Rows are points. Each copy is the shape, with its points in the same order, turned, moved and blurred by noise. Is it also mirrored, or only turned?

Shape, 9 rows:
[[ 14 -35  37]
 [-17  -3  -3]
 [ 20 -40  39]
 [-13  63 -50]
 [ 17 -33  39]
 [  0  46 -89]
 [ 20 -32  61]
 [ 16  41  13]
 [-37  35   1]]
Copy 1 (9 x 3):
[[  5 -32  34]
 [  4 -10 -27]
 [  1 -31  40]
 [-37  37 -77]
 [  2 -27  39]
 [-64   2 -94]
 [ 12 -14  62]
 [-29  32   1]
 [ 14  30 -38]]
Copy 1 is: mirrored
Copy 2, 9 rows:
[[ 84  17  18]
 [ 29  10  -8]
 [ 84  25  22]
 [-27 -42 -29]
 [ 88  17  25]
 [-12 -52 -71]
 [ 86  19  47]
 [ 30 -24  26]
 [-12   4   6]]
Copy 2 is: mirrored

Shape:
[[ 10 -73 -19 -21]
 [-59  41 -32 -31]
 [ 80 -48 -34  40]
 [ 28   5 -39  -2]
 [-33  38  61  20]
 [ 21 -49 -56  29]
 [-47  32  19  26]
 [-15  -7  -4 -24]]
Copy 1, 8 rows:
[[ 12 -52 -40  35]
 [-40  25 -31 -54]
 [ 62  16 -38  88]
 [ 24  29 -41  14]
 [-15  27  70 -23]
 [  5   5 -55  66]
 [-43  34  34 -14]
 [ -5 -10 -17 -13]]
Copy 1 is: only turned
Copy 2, 8 rows:
[[ -6 -69 -41 -39]
 [-42  53 -58   8]
 [ 96 -57 -12 -13]
 [ 43   0 -40 -13]
 [-23  49  47  -9]
 [ 46 -56 -43  21]
 [-30  46  21  28]
 [-26   2 -34 -25]]
Copy 2 is: only turned
Copy 3:
[[ 27 -39 -18 -51]
 [-70  38   5 -11]
 [ 81 -11 -54  14]
 [ 27  29 -27   0]
 [ -8   8  77  45]
 [ 32 -34 -57   5]
 [-42   3  39  39]
 [ -2  10   8 -27]]
Copy 3 is: only turned
Copy 4 (8 x 4):
[[  21  -40  -80   -4]
 [ -37   35   11  -39]
 [  75   23 -103   45]
 [  35   39  -52   -6]
 [  27    5   61   28]
 [  12   16  -92   29]
 [  -9   21   35   28]
 [  12   -4  -19  -17]]
Copy 4 is: only turned

Shape, 10 rows:
[[-93  28  13 -29]
 [-21   7  14   7]
 [-68 -53 -13  -2]
 [-21 -18  -9  -8]
 [ -5 -23  19  43]
 [-40  39  33  13]
 [ 29  48  33  95]
 [ 18  51 -24  25]
 [  2 -33  37 -34]
 [ 17 -33 -42  34]]
Copy 1:
[[-64  34 -31 -19]
 [-12  -2  -3   9]
 [-59 -49 -54  -1]
 [ -9 -19 -27   3]
 [-22 -48  20  21]
 [-35  19  22  -6]
 [  3 -29 115  -3]
 [ 40   2  34 -32]
 [  0 -15 -25  66]
 [ 24 -77  -3 -13]]
Copy 1 is: mirrored
Copy 2, 10 rows:
[[-68  -4  31 -75]
 [-18  18  14 -16]
 [-61 -41  37  11]
 [-22 -17   1  -3]
 [ -9  24  21  28]
 [-30  46  20 -44]
 [  2 121  -4  28]
 [-21  48 -52  -8]
 [ 30 -24  25 -17]
 [-22  -4 -30  53]]
Copy 2 is: only turned

Shape:
[[  41   12   23  -38  -19  -12]
 [  58   63  -58   10  -79  -18]
 [ -26    0    3   47  -35    7]
 [ -46   66   25   21  -10  -60]
 [ -26   -8  -55   22  -50   76]
 [  24 -121   38   21  -13   31]
 [  23   -4    5   26   14    8]
 [ -23  -17  -61   -8   47   -5]
 [  24  -48   52    7  -20    2]
 [   7   20   26  -26  -33  -46]
 [  20   26    3   11   87  -16]
 [  31  -40   -8  -47   22   -4]]
Copy 1:
[[ 43   6  35 -61 -25  -6]
 [ 29 -36  64 -79  57 -82]
 [-18  -6  38   9  28   7]
 [-76  35  13 -45   8 -18]
 [ 27 -89  32  12  65  40]
 [ 71  12  80  70 -34  52]
 [ 28  12  18   4   6  -7]
 [  2 -39 -37   5 -40 -24]
 [ 39  40  63   0 -33  28]
 [-18  10  52 -65 -32 -14]
 [ 27  39 -66 -11 -20 -25]
 [ 44 -19  20 -16 -67   2]]
Copy 1 is: mirrored
Copy 2:
[[ 55  22  -3  -6  -6  -5]
 [ 38 -17 -77  83 -49 -12]
 [-21 -29  37  60 -38  -8]
 [-14   1  11  48  -2 -91]
 [-50 -40 -10  28 -81  60]
 [ 35 -27 104  10 -14  80]
 [  0   0  23  36  11  38]
 [-39 -60 -20  -5  31  14]
 [ 41   3  69  12 -17  32]
 [ 48  -9  20  17 -11 -38]
 [-29  35   5  12  70   8]
 [ 43  -8   4 -31  28  40]]
Copy 2 is: only turned

Shape (11 x 8):
[[   8   46   -9   14   43    6   11  -46]
 [  43  -55  -11    4  -49  -13  -15   27]
 [  30  -70  -33   -4    7    6   21   87]
 [  -9   -3   38  -69   72   -1   10  -66]
 [ -17  -41  -61   28   -6  -18   59   34]
 [ -38  -15   10  -62   -3   26  -39   -6]
 [  37   37   -3  -58   37   -4   -9    9]
 [   4  -13    0  -12   36   19  -27   38]
 [ -15   16   18   42  -59  -29   71   61]
 [  -3   35  -22 -101   71   -8  -30  -57]
 [ -56  -15   10  -32   63  -65  -25  -19]]
Copy 1, 11 rows:
[[ 32  -5 -32   7 -39   9  25 -35]
 [-16  -8  76 -22  19  26  -1  57]
 [-25  40  53  37  50 -29  15  69]
 [ 29 -20 -24   4  48  -5   9 -95]
 [-43  14  29   7 -22 -70  20  53]
 [-28   4  35  17  24  28 -44 -58]
 [ 44  52  10   2  24  15   3 -28]
 [  4  22  28  53  21  20   5   7]
 [-60  34  81 -17 -36 -17  90  15]
 [ 61  28 -26   5  24   2 -51 -93]
 [ 41 -26  49  51   4 -41 -11 -82]]
Copy 1 is: only turned
Copy 2:
[[ -18    8  -26  -25   53   47  -14  -15]
 [  41  -60   52   -9    3  -47    4  -26]
 [   9  -69   51  -26   16  -56   48   49]
 [-109  -15  -44  -40    0    8  -13  -49]
 [  17    5   46  -39   32  -29   81   16]
 [ -17  -27  -39  -23  -66  -17    0  -16]
 [ -24  -41  -41  -74   22    6  -40    7]
 [  -8  -38  -21  -14    8  -24    4   39]
 [  30   57   88  -48   12  -35   -6   27]
 [ -55  -35 -106  -77    0   21  -12  -35]
 [ -56   14  -68  -28   20  -62   22  -28]]
Copy 2 is: only turned

Shape:
[[-23 -40  67  28  42 -32  62  35  58]
 [ 53   1  23  14  13 -25 -34 -24  24]
 [  5  30   4  20   6 -14  55 -43  66]
 [-33  10  32  49  -1 -33 -27 -55  49]
 [-34 -65  55  75 -16  -7  -7   2  63]
 [ 27 -69 -45 -33  26 -48  64  50  -7]
 [ 43  19  15 -34  35  50 -14 -48  -9]
 [ -2  20   6  -7   2  19   4 -53  64]
 [ 34 -70 -14  47  63  47 -45 -55  -2]
 [ 21  16  16  25 -13 -14  -9  56   6]
 [-45   7   6 -16  40  43 -50  50  -9]
 [ 54 -66  27  10 -27 -23 -34 -14 -36]
 [-55  19 -26 -22 -44 -45 -45 -49  53]
 [-38  17 -34  31  14 -10  57 -50 -54]
 [ 47 -48 -46  -5 -26 -60  37  -4 -32]]
Copy 1, 15 rows:
[[ -2  35  44 -20  75  35  14  11  83]
 [ 12  32 -45  38   0  28   6 -56  32]
 [ 21  -9 -15  14  57  44  79 -24  17]
 [ 56  20  21  32  -8  75  31 -27  12]
 [ 49  -1  33 -15  -6  75  -6   4  90]
 [ 15  34 -41 -38  53 -89  10  30  51]
 [-29 -31 -25  36  12  -9  -2 -84 -19]
 [ 27 -22 -11  -2  29  47  40 -61  -9]
 [ 54 -53 -21  70   5  -8 -64 -47  39]
 [-33  33 -47  -9  -7  36  -2  19  28]
 [-22   4   7 -22   4  21 -74   3 -40]
 [  9  22 -32  18 -62 -30 -11 -41  75]
 [ 80  31  -9 -33 -32  42  47 -35 -49]
 [ 12 -29  22  51   0 -34  62  41 -22]
 [ 28  25 -62   4 -16 -72  50  11  48]]
Copy 1 is: mirrored
Copy 2 (15 x 9):
[[ 14   4  55 -33 -45 -55 -27  52  55]
 [ 64   8  24  44   3 -16  28  29 -32]
 [ 67  12   1 -22  39 -62  10   6  22]
 [ 81  37  27  37   9 -19 -22 -28  28]
 [ 59  37  43   9 -44  11   0  18  91]
 [-64   8  12 -11 -35 -73  80  28  -3]
 [ 22 -37  21  18  74  25  25  29 -47]
 [ 54  24  -4  -5  63  -4   0  16   5]
 [ 20 -17  78  83  46  23  71  32  42]
 [ 33 -18 -33  23 -54 -12  21  22  -2]
 [-40 -35 -26  53  -3  38 -28  11  20]
 [ 40   9  60  29 -43  27  78  -5 -31]
 [ 43  81 -33  28  35   3  -6 -59  -4]
 [ 16 -55   9  -1  31 -50  43 -85  24]
 [ -2  22  11   4 -33 -56 112 -26 -26]]
Copy 2 is: mirrored
Copy 3, 15 rows:
[[ 29 -48  30 -28 -50  33 -31 -46  84]
 [ 45  25 -23   5  20  12 -62 -33  -7]
 [ 28  -7   6  79 -16 -21 -44 -39  52]
 [ 21  -1 -48  28   4   9 -84  24  58]
 [ 49 -86 -21 -12  -1  32 -66  21  65]
 [-40 -59  17 -28 -31  13  17 -93 -22]
 [ 38  48 -12  38  51  40  27 -38  15]
 [ 48   1 -45  62  12   1  -6 -20  50]
 [ 34 -14 -53  -3 114  67 -35 -63  31]
 [ 40 -16  36 -29   9 -18 -23  -2  -8]
 [ 20  -3 -17 -58  38 -13  51  14  45]
 [ 14 -17 -36 -24  16  77 -51   1 -48]
 [ -1  -2 -91  41 -27 -41 -26  34  22]
 [-72   5  25  53  37  29  -9  12  32]
 [-48 -39  -1  10  -4  36 -38 -55 -63]]
Copy 3 is: only turned
